Each row is a point. The window is the flat piece filled in between its corners: a triangle in 3 columns, a solid with four corners in 4, and so on. A path goes straight from each point to the next, and from the last back to the first. After which points does the path pass through the window?

Window, 3 rows:
[[20,-26,-14],
[-37,22,18],
[28,-4,-32]]
Path:
(1): [11,-34,-28]
(2): [37,-86,-58]
(3): [36,0,-15]
(4): [3,16,-3]
(5): [-40,2,-12]
(6): [8,-42,-47]
(7): [43,-1,-28]
(8): [26,11,-5]
Through the window after points: 8

Window:
[[34,-26,10,25],
[-9,-55,-16,21],
[-15,21,-15,5],
[26,45,57,-49]]
Path:
(1): [34,53,43,-59]
(2): [53,25,15,-14]
(3): [14,-7,31,7]
(4): [-10,-25,15,27]
(5): [28,-52,-27,10]
(6): [41,-32,-11,-6]
(7): [16,-18,24,45]
(8): [-9,-14,49,18]
(9): [28,-7,10,-27]
(10): [9,-30,-63,19]
(11): [-23,-39,-5,31]
(12): [7,15,61,-13]
Through the window after points: 4, 6, 12

Window (6 x 6):
[[-64,-24,11,-23,30,2],
[-21,34,-15,20,-17,12],
[46,-12,-14,45,31,-14],
[-48,-55,30,-9,-5,-10],
[29,1,-60,59,21,81],
[15,45,45,6,-5,4]]
Path:
(1): [-4,-29,1,-13,-11,22]
(2): [12,0,-28,-5,0,30]
(3): [-52,-4,20,62,7,43]
(4): [-40,-24,4,26,19,44]
(5): [-14,3,-34,-12,-6,24]
(6): [42,-42,-38,3,-17,2]
(7): [-8,42,28,41,12,36]
(8): [3,12,2,54,64,1]
Through the window after points: none

Window (9 x 9):
[[43,22,-43,-43,-6,-4,73,-33,-22],
[30,8,-68,3,-30,-37,31,-11,11],
[7,-12,1,-31,49,1,-9,14,41],
[-57,-48,-47,-68,4,-12,-19,13,-24],
[22,-2,107,70,-109,-44,-20,65,-11],
[7,32,-35,-33,17,-14,-10,35,-10],
[-18,0,3,14,16,-39,4,4,-23],
[-7,-20,-37,6,-7,24,8,18,-28],
[-39,33,-10,-19,8,6,-34,-12,32]]
Path:
(1): [-29,-1,-10,31,32,-27,34,69,41]
(2): [-15,-15,-35,-6,-17,-8,32,46,-3]
(3): [21,5,-14,-34,3,-37,-31,-21,-37]
(4): [2,-15,28,41,-48,-31,-48,8,-9]
(5): [-9,8,30,14,-32,-27,4,51,4]
(6): [-18,13,-53,1,-5,-63,50,41,16]
(7): [-6,-45,22,-27,4,39,-48,-36,-27]
(8): [28,8,-30,-22,-6,-21,-3,-2,-15]
(9): [-45,18,-22,-35,-9,9,3,62,18]
(10): [-30,14,-31,-37,7,-4,23,20,13]
(11): [11,-2,-45,-25,11,-2,3,-9,-22]
(12): [32,5,-20,-47,-2,-4,-19,-20,-4]
Through the window after points: 12

Window, 11 rows:
[[-20,73,-51,-20,29,-38,-4,-54,-19,35,43],
[29,0,-37,4,-43,-11,50,23,-30,1,-40],
[-4,10,8,-23,13,-1,49,28,33,25,28],
[-13,36,66,7,-26,31,12,0,2,35,-41],
[-26,-52,-24,-30,-8,-18,23,-28,60,19,-42],
[-59,-11,-62,6,31,-74,48,55,-88,36,56],
[25,-76,23,15,46,-55,24,-43,23,26,-42],
[40,-32,11,-42,-27,-45,1,18,26,27,-30],
[36,5,34,-12,-98,-21,10,-19,-8,4,42],
[2,-44,-5,11,25,16,-5,-5,3,37,-16],
[-2,-27,58,-31,-26,30,8,-16,-33,-34,-18]]
Path:
(1): [-2,-38,0,-44,6,-11,47,5,-8,67,-20]
(2): [-10,-11,-26,-50,-19,46,39,-40,-59,54,-24]
(3): [-2,-22,16,24,30,-57,2,32,88,-3,15]
(4): [19,33,27,33,-21,1,-20,-15,7,-22,0]
(5): [-8,-23,29,-31,-20,8,32,2,-9,40,-18]
(6): [14,-50,-1,-53,-32,13,62,-26,-22,56,1]
(7): [1,25,19,3,-6,-34,7,14,16,-4,-10]
(8): [-8,0,-9,-19,-14,-25,10,27,2,1,4]
(9): [-22,-36,-8,-1,12,-32,59,-14,-44,57,18]
(10): [0,-9,-18,-25,-8,-26,47,12,-38,35,-8]
(11): [-14,-8,-15,3,0,-40,-1,12,3,9,10]
(12): [-4,-3,23,-2,-5,-11,-7,-4,5,-1,6]
(13): [-8,-33,14,-59,-18,29,98,11,-40,25,-31]
(14): [3,0,-19,-10,13,-28,32,-36,-12,53,-4]
(15): [-6,16,3,-5,22,-42,-21,-20,18,-20,24]
(16): [19,12,-2,51,-19,-26,-28,-1,21,-20,15]
Through the window after points: 2, 4, 8, 10, 12, 14

Window, 12 rows:
[[20,12,29,-51,-14,39,-11,-30,-36,11,-19,56],
[3,-18,-37,63,-33,3,49,-16,25,29,69,1],
[-43,-31,40,12,-21,57,-16,-12,-55,-5,7,36],
[4,-6,1,-20,14,22,20,6,-16,-41,-35,-45],
[-27,-35,-36,68,14,-50,4,19,-9,15,-7,-27],
[-54,-40,-24,25,-26,-29,7,-31,57,9,47,5],
[35,-35,34,11,31,-1,-27,-9,-1,7,-23,-69],
[-50,-5,-31,103,-40,-6,8,-22,63,-5,26,39],
[-38,22,5,5,18,53,-17,10,-13,16,21,27],
[29,-76,-16,50,20,-30,3,77,31,-4,-3,-49],
[0,-3,57,-25,17,24,47,-11,-3,22,-27,1],
[11,25,54,-35,-26,-4,6,19,-14,2,-22,-44]]
Path:
(1): [-26,-14,-23,39,-39,47,7,-12,24,30,-55,25]
(2): [16,-14,20,1,17,-22,-1,7,-12,-14,51,1]
(3): [61,44,20,58,19,14,49,-14,-22,-53,45,8]
(4): [-29,-54,-6,11,-16,-9,-14,5,26,22,-18,-17]
(5): [-31,-24,-3,15,-27,53,-9,1,-19,16,-15,3]
(6): [-27,-27,39,15,6,-9,1,-19,-7,-14,40,22]
(7): [-4,-10,2,15,3,-11,8,-1,7,-20,7,-8]
(8): [-3,-39,-33,45,-28,78,46,11,4,51,1,-40]
Through the window after points: 1, 5, 7

Window:
[[59,20,-40,41,-8,12,-22,76,37,-43,-26,-79,15,-4],
[1,-25,-39,-34,43,23,36,19,-6,79,-17,73,-21,4],
[-45,-2,77,-3,-27,0,50,1,27,-59,-16,-5,35,20],
[8,-74,-59,-53,13,-6,5,-12,9,72,31,54,15,7],
[3,-5,-1,10,1,-21,48,11,-7,-85,3,1,-3,12],
[-7,-30,-8,-52,-16,-18,8,-28,-1,-17,-59,51,17,2],
[34,58,-41,9,-31,-15,5,52,41,-44,0,-3,38,23],
[-30,-3,2,-8,-44,-14,49,-23,-49,-23,-30,-2,53,27],
[-19,-22,-73,-41,-12,17,-14,-3,9,55,6,33,-51,21],
[43,60,-37,25,24,10,-33,10,26,-18,15,-35,12,-24],
[19,16,25,-42,-33,38,45,9,-8,-75,-6,-18,32,12],
[-13,-21,21,-20,-9,6,-7,-6,-36,-39,-18,37,38,70],
[79,34,11,44,-44,0,0,34,22,-29,4,-22,-11,-7],
[39,38,-18,-17,-4,-33,-30,72,0,-6,12,-34,-6,-17]]
Path:
(1): [-18,-13,-26,3,-31,9,5,29,17,-22,-3,41,10,-9]
(2): [-44,-8,-13,2,-16,44,40,31,-19,-53,-8,50,21,-30]
(3): [36,9,-2,-6,-5,-23,10,-7,25,-12,-6,-16,6,38]
(4): [6,43,14,-15,22,-14,9,-8,33,49,-28,-24,1,72]
(5): [8,-17,-42,-5,-36,16,-5,39,-7,-67,22,17,7,-50]
(6): [13,-26,4,25,-42,48,6,38,-6,-54,8,-2,39,-32]
(7): [38,46,-33,-13,8,-33,16,24,30,-17,-16,-27,-10,25]
(8): [38,30,-13,-43,-5,-35,19,-35,-12,-14,-46,-27,-9,45]
(9): [-6,7,-5,26,-10,36,2,73,17,-33,24,14,30,-32]
(10): [13,22,-21,9,-31,5,-11,32,9,-41,-4,9,37,3]
(11): [22,34,-12,-8,-14,-18,31,30,38,-27,-6,-9,16,30]
(12): [63,15,-12,-15,22,6,18,-6,-2,1,-14,-46,0,38]
Through the window after points: 4, 10

Window, 14 rows:
[[-21,-9,-55,-14,72,-7,3,33,20,-34,-16,-82,-38,6],
[-52,45,-5,25,-18,6,50,-36,9,-5,-8,-7,46,-3],
[-6,-1,18,13,-15,33,-27,-56,32,-33,-86,-21,-24,3],
[7,47,55,-33,-9,9,-4,-60,-2,-79,-5,41,-1,48],
[-21,11,28,-32,53,-46,27,-4,-31,24,5,-11,-43,-10],
[-41,41,45,-17,9,28,-43,27,28,14,16,3,29,66],
[60,17,33,22,7,32,-19,1,-58,-45,18,42,-8,50],
[-104,8,-30,16,7,8,-39,-21,48,-26,18,-41,16,-33],
[61,-15,67,12,-50,34,5,0,-22,-77,-41,-22,-8,-13],
[32,46,32,-38,5,-25,11,-9,16,6,0,52,-20,-8],
[15,-50,29,-39,58,30,-49,-48,25,-40,-2,-10,32,6],
[4,-44,-23,-49,-47,56,-27,-30,-1,41,36,-8,-25,34],
[-28,-38,-12,7,32,-41,26,52,8,8,22,-8,-30,30],
[-3,-9,-43,-12,-59,-31,-20,-13,-19,29,0,-32,-6,26]]
Path:
(1): [-8,27,47,12,-4,-14,-4,-30,25,13,16,-47,-10,25]
(2): [21,0,31,9,-5,0,2,-25,18,1,53,-57,-1,32]
(3): [-43,35,-12,-14,-4,12,-7,16,-22,-21,-57,54,-10,9]
(4): [-65,21,-29,-16,-11,15,-20,44,-20,-27,-29,12,25,-3]
(5): [-33,7,-3,9,3,0,-1,-38,29,-11,9,-31,4,-1]
(6): [2,8,26,18,-1,16,-7,-37,38,9,-14,-21,-18,16]
(7): [-44,-10,-32,-28,13,-3,5,23,-31,-75,-27,-16,17,-11]
(8): [-21,3,1,-12,20,-1,-4,-6,-5,-39,-16,6,1,-6]
Through the window after points: 4, 6

Window:
[[16,4,33,7,-29,12,-46,-3,-16,-9,-22,10,-22,-25],
[1,27,-7,-16,42,-45,6,-7,-46,48,-9,-22,-15,-45],
[32,24,-32,3,-15,8,0,-1,-66,6,53,33,-31,9],
[-32,3,-32,-32,-6,-13,-2,-55,-27,-41,-41,73,-53,-37],
[6,51,20,-9,0,0,45,20,-22,12,44,-21,-31,-19],
[-9,-70,-9,5,-11,31,-6,-8,-36,-37,6,41,9,-43],
[21,-9,5,-63,0,-5,3,-23,-19,12,-20,3,34,-19],
[7,12,-76,26,-24,17,8,21,-15,14,-20,-18,44,16],
[-8,-66,63,17,51,-49,40,19,-23,27,-39,-4,-65,38],
[-17,48,28,-6,-3,69,-58,-42,-67,16,-15,11,6,-17],
[80,50,26,-9,-4,-7,78,44,-55,15,-7,36,-45,-21],
[50,-1,32,-7,48,36,23,-47,61,0,-45,-31,-43,-25],
[-43,-54,-4,-34,-1,52,-16,-70,9,56,3,-31,-55,-46],
[14,-15,-2,47,-37,54,18,-76,8,37,13,-17,7,-14]]
Path:
(1): [17,32,55,9,27,-11,8,3,15,41,8,49,-22,-1]
(2): [-8,-26,-11,-12,29,19,-20,-9,5,42,6,50,8,-44]
(3): [26,-10,13,1,-25,14,37,-3,-54,-38,-5,-4,-26,-17]
(4): [11,-17,6,9,-14,2,17,-3,-41,-8,-6,-12,-29,-20]
(5): [20,20,23,-6,-5,58,-51,-48,39,43,-12,72,33,-18]
(6): [-2,1,17,0,23,0,-17,-6,10,29,-6,11,-25,-3]
(7): [11,-26,13,-1,-14,23,35,-28,-41,-1,-27,-17,-12,-26]
(8): [26,7,0,2,-11,7,19,0,-43,6,-4,-17,-10,-4]
(9): [29,12,24,9,31,25,23,3,30,53,1,60,-32,-43]
(10): [-10,-10,-10,27,4,-24,-50,28,16,56,24,41,-21,-2]
(11): [13,31,12,-37,-8,27,54,-46,-56,-44,-19,-8,-35,-34]
(12): [54,8,25,0,27,-18,30,-27,-87,-52,-23,-31,-47,-54]
(13): [0,1,-3,-26,1,28,5,-12,39,62,-4,18,-4,0]
(14): [21,-25,-3,-11,-7,38,-6,-18,3,27,5,26,-16,-18]
(15): [-32,28,31,9,-11,9,20,-46,-57,-45,-31,-50,-19,-24]
(16): [22,-40,-21,0,-17,9,47,-11,-69,-5,-31,-45,-37,-17]
Through the window after points: 2, 4, 10, 12, 16
